Each row is a point. A path goes straight from each point to the next, and from the last back to the first. The post is the endless flat space through its rows: a point in 2 columns, a line in 3, a plane in 4, and so on, so that a path can go around it. How many times does the path go around the post? Going back the other way cancels.

Post:
[[0.07 0.06]]
Path:
[[-0.40  0.39]
 [-0.04 -0.16]
 [ 0.14 -0.12]
 [ 0.48 -0.04]
 [ 0.14  0.52]
 [-0.26  0.22]
 [-0.10 -0.05]
 [ 0.42 -0.47]
 [ 0.55  0.11]
 [ 0.24  0.46]
 [-0.09  0.25]
 [-0.30 -0.10]
 [-0.18  0.12]
 [ 0.06 -0.16]
 [ 0.40 -0.31]
 [ 0.31  0.43]
 [ 0.03  0.22]
 [-0.13  0.06]
 [ 0.06 -0.12]
 [ 0.32 -0.10]
 [ 0.25  0.21]
 [ 0.03  0.39]
 [-0.38  0.20]
 [ 0.02 -0.19]
 [ 0.28 -0.14]
 [ 0.31  0.24]
 [ 0.00  0.47]]
Times around: 5

Post:
[[ 0.05  0.00 -0.02  0.37 -0.03 -0.08 -0.08  0.49]
 [-0.27 -0.26  0.28 -0.07 -0.22  0.13  0.30 -0.56]
 [-0.11 -0.22 -0.31  0.17 -0.25 -0.05 -0.06  0.28]
 [ 0.27  0.12  0.03  0.11 -0.07 -0.44  0.08  0.05]
 [-0.13 -0.10  0.09 -0.26 -0.06 -0.15  0.12 -0.26]
 [ 0.32  0.01 -0.34  0.21  0.24 -0.09 -0.12  0.14]
 [ 0.18 -0.07  0.06 -0.35 -0.16  0.36  0.00 -0.48]]
Path, 24 rows:
[[ 0.05  0.24 -0.02  0.15  0.44 -0.04 -0.25  0.02]
 [ 0.19 -0.23 -0.13 -0.20  0.05 -0.03 -0.36 -0.15]
 [-0.17 -0.45 -0.07 -0.11  0.03 -0.01  0.10  0.01]
 [ 0.18  0.05  0.38  0.18 -0.28  0.09  0.33  0.03]
 [ 0.15 -0.26 -0.30 -0.13  0.22 -0.03  0.15  0.16]
 [ 0.52 -0.25  0.67  0.50  0.26  0.39  0.13  0.13]
 [ 0.18 -0.18 -0.08 -0.30 -0.39  0.18 -0.35  0.09]
 [-0.16  0.15  0.24  0.41 -0.06 -0.15 -0.01 -0.12]
 [-0.60 -0.17 -0.35 -0.17 -0.48  0.25 -0.03  0.02]
 [-0.04  0.07 -0.61 -0.04 -0.11 -0.18  0.00 -0.39]
 [-0.03  0.06 -0.02  0.16 -0.45 -0.17 -0.12 -0.29]
 [ 0.44 -0.20  0.19 -0.03  0.17 -0.23 -0.16 -0.36]
 [ 0.22 -0.27  0.12 -0.30 -0.17 -0.27  0.17  0.32]
 [ 0.19  0.17  0.00 -0.39  0.04  0.21  0.17 -0.05]
 [-0.30  0.00 -0.17  0.53 -0.09  0.06  0.18  0.29]
 [ 0.03  0.24 -0.02 -0.32  0.14 -0.51  0.02 -0.24]
 [-0.63  0.10  0.27  0.24 -0.20 -0.42  0.56  0.06]
 [-0.55 -0.09  0.63  0.70 -0.27  0.05  0.38  0.45]
 [-0.39 -0.13  0.20  0.10 -0.42  0.42  0.03  0.06]
 [ 0.28  0.27 -0.05  0.15 -0.31  0.06 -0.44  0.24]
 [ 0.00 -0.28 -0.52 -0.62  0.03 -0.62 -0.10 -0.13]
 [ 0.19  0.07  0.16 -0.35  0.03 -0.68  0.09  0.64]
 [ 0.08  0.02  0.02  0.04  0.04 -0.10  0.20 -0.20]
 [-0.09  0.03 -0.35  0.34 -0.22  0.63  0.05 -0.30]]
Times around: 2

Post:
[[ 0.12 -0.03 -0.29 -0.40 -0.31  0.00 -0.08  0.02  0.10  0.03 -0.08  0.18
   0.26  0.02  0.09 -0.20 -0.38 -0.23]
 [ 0.33  0.53  0.30 -0.27 -0.29 -0.12  0.23  0.29  0.07  0.27 -0.26  0.06
  -0.05  0.23  0.33  0.25  0.20 -0.18]
 [ 0.09  0.28  0.14 -0.23 -0.36 -0.06  0.11 -0.21 -0.04  0.13 -0.03 -0.29
   0.37 -0.26  0.41 -0.21 -0.32 -0.31]
 [ 0.10 -0.01  0.11  0.12 -0.21  0.25  0.19  0.28  0.01 -0.12  0.09  0.02
   0.08 -0.04  0.18  0.26 -0.17  0.18]
 [ 0.11 -0.02  0.27 -0.10 -0.28 -0.20  0.54  0.03  0.33 -0.24 -0.24  0.08
   0.30  0.35 -0.19  0.29  0.05  0.37]
 [-0.47  0.82 -0.02  0.22  0.06  0.58  0.24  0.24  0.33 -0.36 -0.36 -0.11
   0.36  0.00 -0.12  0.07  0.32 -0.22]
 [-0.03 -0.15  0.16 -0.30  0.06  0.13  0.01  0.18  0.00  0.04  0.12 -0.30
  -0.01  0.06 -0.05  0.14 -0.12  0.26]
 [ 0.18 -0.12  0.55 -0.03 -0.15 -0.02 -0.17 -0.05  0.29 -0.09  0.15  0.24
   0.26 -0.20 -0.02  0.11 -0.07  0.22]
 [-0.52  0.05 -0.12 -0.22 -0.28 -0.09 -0.05 -0.03 -0.04  0.43 -0.05 -0.05
   0.05  0.10  0.15  0.09 -0.19  0.04]
 [ 0.17  0.37 -0.04  0.13  0.18 -0.01  0.12  0.11  0.10  0.00 -0.42  0.03
   0.07  0.16 -0.17  0.61  0.26  0.28]
 [ 0.02  0.08 -0.18 -0.37 -0.28  0.14  0.04 -0.22 -0.08  0.21 -0.05 -0.01
   0.27  0.19  0.63 -0.44 -0.32  0.10]
 [-0.19  0.13 -0.29 -0.23  0.08 -0.05  0.21 -0.08  0.14 -0.07  0.26  0.18
  -0.04 -0.07 -0.10  0.04 -0.36  0.46]
 [ 0.06  0.22 -0.13 -0.30 -0.40  0.17  0.13  0.12 -0.31 -0.08 -0.21  0.05
   0.17  0.12  0.08  0.09  0.17 -0.04]
 [-0.11  0.22  0.41 -0.39  0.14  0.16  0.22 -0.11  0.15  0.02 -0.35  0.17
   0.13 -0.28  0.37  0.67  0.13 -0.30]
 [ 0.16 -0.02 -0.25 -0.22 -0.37  0.08  0.17 -0.01  0.03  0.34 -0.05  0.08
  -0.18  0.05  0.15 -0.10  0.12 -0.18]
 [-0.43  0.03  0.37 -0.01 -0.10  0.02  0.12 -0.37  0.14 -0.28 -0.12 -0.14
  -0.15  0.00  0.23  0.20 -0.45  0.18]
 [-0.52  0.46 -0.25  0.49  0.66  0.21  0.32  0.05 -0.07 -0.55 -0.04  0.29
   0.09  0.15 -0.33  0.17 -0.01  0.06]]
Path (30 x 18):
[[-0.01 -0.35  0.00 -0.19 -0.39  0.31  0.37 -0.36  0.26  0.29 -0.17 -0.32
   0.13 -0.03  0.28  0.28 -0.62  0.03]
 [-0.16  0.10  0.17 -0.14 -0.13  0.44  0.29  0.19  0.33 -0.07  0.42 -0.15
   0.23 -0.99 -0.21  0.22 -0.28 -0.03]
 [-0.09 -0.22 -0.34 -0.34 -0.68  0.52 -0.06  0.34 -0.10 -0.10  0.66 -0.68
   0.48 -0.45  0.14 -0.89 -0.64  0.36]
 [-0.10  0.42 -0.55 -0.51  0.25 -0.16  0.35 -0.19  0.43 -0.13 -0.54 -0.49
  -0.16  0.04  0.23  0.28 -0.29  0.08]
 [ 0.25 -0.42  0.36 -0.11 -0.17  0.01 -0.30 -0.03 -0.08 -0.15  0.12  0.01
  -0.16  0.00  0.18  0.36  0.10  0.02]
 [-0.37  0.12  0.46 -0.11 -0.52 -0.09  0.04  0.26 -0.05 -0.29 -0.24 -0.28
   0.16  0.15  0.14  0.35  0.30  0.03]
 [-0.08  0.29  0.02 -0.11  0.00  0.22  0.10  0.11  0.13  0.12 -0.06  0.30
  -0.18  0.45  0.27 -0.05  0.36 -0.25]
 [ 0.22  0.48 -0.50 -0.34 -0.32  0.34  0.73  0.02  0.31  0.13 -0.07  0.15
   0.15  0.13  0.40 -0.26 -0.04 -0.21]
 [-0.11  0.42  0.61  0.06 -0.21  0.16  0.67 -0.18  0.28 -0.40 -0.29 -0.03
   0.02 -0.10 -0.09  0.41 -0.17  0.02]
 [-0.49 -0.09  0.53 -0.17 -0.30  0.34  0.24  0.29 -0.06 -0.66 -0.13  0.03
   0.48 -0.18  0.03  0.41 -0.30  0.18]
 [-0.45 -0.10 -0.21 -0.11 -0.03  0.30  0.12  0.11 -0.54 -0.12 -0.13 -0.27
   0.26  0.00  0.15  0.11  0.14 -0.02]
 [-0.04  0.47 -0.57 -0.35 -0.36 -0.41  0.09 -0.32  0.14 -0.04 -0.21  0.30
   0.09  0.37  0.09 -0.16  0.05 -0.05]
 [-0.10  0.49  0.19 -0.25 -0.17  0.19  0.25  0.03  0.08 -0.13  0.01  0.24
   0.21 -0.31 -0.57  0.79  0.74 -0.05]
 [ 0.19  0.16 -0.15 -0.09 -0.24  0.28  0.21 -0.14 -0.18 -0.01 -0.34 -0.08
   0.16 -0.04  0.14  0.53 -0.10  0.22]
 [ 0.09 -0.44  0.47 -0.27 -0.22  0.27  0.32 -0.29  0.04  0.06  0.15 -0.32
   0.23  0.19  0.14 -0.09 -0.20  0.17]
 [ 0.12  0.15 -0.12 -0.08 -0.22  0.56  0.37 -0.01 -0.11 -0.02 -0.47 -0.05
   0.37  0.16  0.34  0.23 -0.13 -0.19]
 [-0.32  0.25 -0.11 -0.04  0.03  0.10  0.16  0.20 -0.15  0.26 -0.34  0.04
   0.02  0.36  0.40  0.26 -0.21  0.18]
 [-0.14 -0.35 -0.12 -0.48 -0.32 -0.07 -0.48 -0.06  0.04  0.50 -0.17 -0.19
   0.18 -0.28 -0.20  0.22  0.13  0.05]
 [ 0.07  0.09  0.51  0.17 -0.26  0.10  0.07 -0.08  0.19 -0.53 -0.22 -0.27
   0.02  0.25  0.13  0.19  0.02  0.09]
 [ 0.12  0.51  0.04 -0.19 -0.42 -0.43  0.16 -0.24 -0.07  0.35  0.18  0.61
   0.01  0.34  0.00 -0.25  0.41 -0.47]
 [-0.18  0.21  0.07 -0.02  0.18 -0.12 -0.01 -0.17 -0.07  0.13  0.00  0.08
  -0.12  0.09  0.14  0.10 -0.36 -0.02]
 [-0.07  0.09 -0.36 -0.39  0.35 -0.37 -0.10 -0.39  0.22  0.59 -0.13 -0.25
   0.19 -0.04 -0.31  0.26 -0.37  0.34]
 [ 0.07 -0.01 -0.06 -0.45 -0.06  0.22  0.64  0.17  0.48  0.26  0.20  0.35
   0.06 -0.22 -0.22 -0.13  0.10 -0.14]
 [ 0.00  0.21  0.52 -0.03 -0.17 -0.37  0.22  0.05  0.64 -0.20 -0.23  0.03
   0.30 -0.21 -0.26 -0.16 -0.06  0.05]
 [-0.22  0.42 -0.10 -0.28 -0.03  0.21  0.32  0.61  0.02  0.45  0.16 -0.21
   0.09 -0.20 -0.07  0.46  0.60  0.62]
 [-0.33  0.68 -0.09  0.03  0.46 -0.22  0.45 -0.20  0.08 -0.21 -0.40  0.07
   0.02  0.11 -0.16  0.29  0.10  0.13]
 [ 0.04  0.19 -0.05  0.24 -0.19 -0.07  0.09  0.14 -0.40  0.06 -0.03 -0.19
   0.26 -0.07  0.35  0.49  0.10  0.32]
 [ 0.30  0.02 -0.18 -0.08  0.02 -0.10 -0.41 -0.16 -0.07  0.26 -0.37  0.46
   0.24 -0.03 -0.03  0.48  0.29 -0.44]
 [-0.25  0.06  0.15 -0.33  0.18  0.07  0.44  0.09  0.20  0.22  0.18  0.29
  -0.38  0.09  0.26  0.59 -0.30  0.25]
 [-0.13  0.09  0.18  0.00 -0.28  0.02 -0.07 -0.11  0.18  0.43  0.09  0.19
   0.01  0.22  0.28  0.11 -0.31  0.42]]
Times around: 4
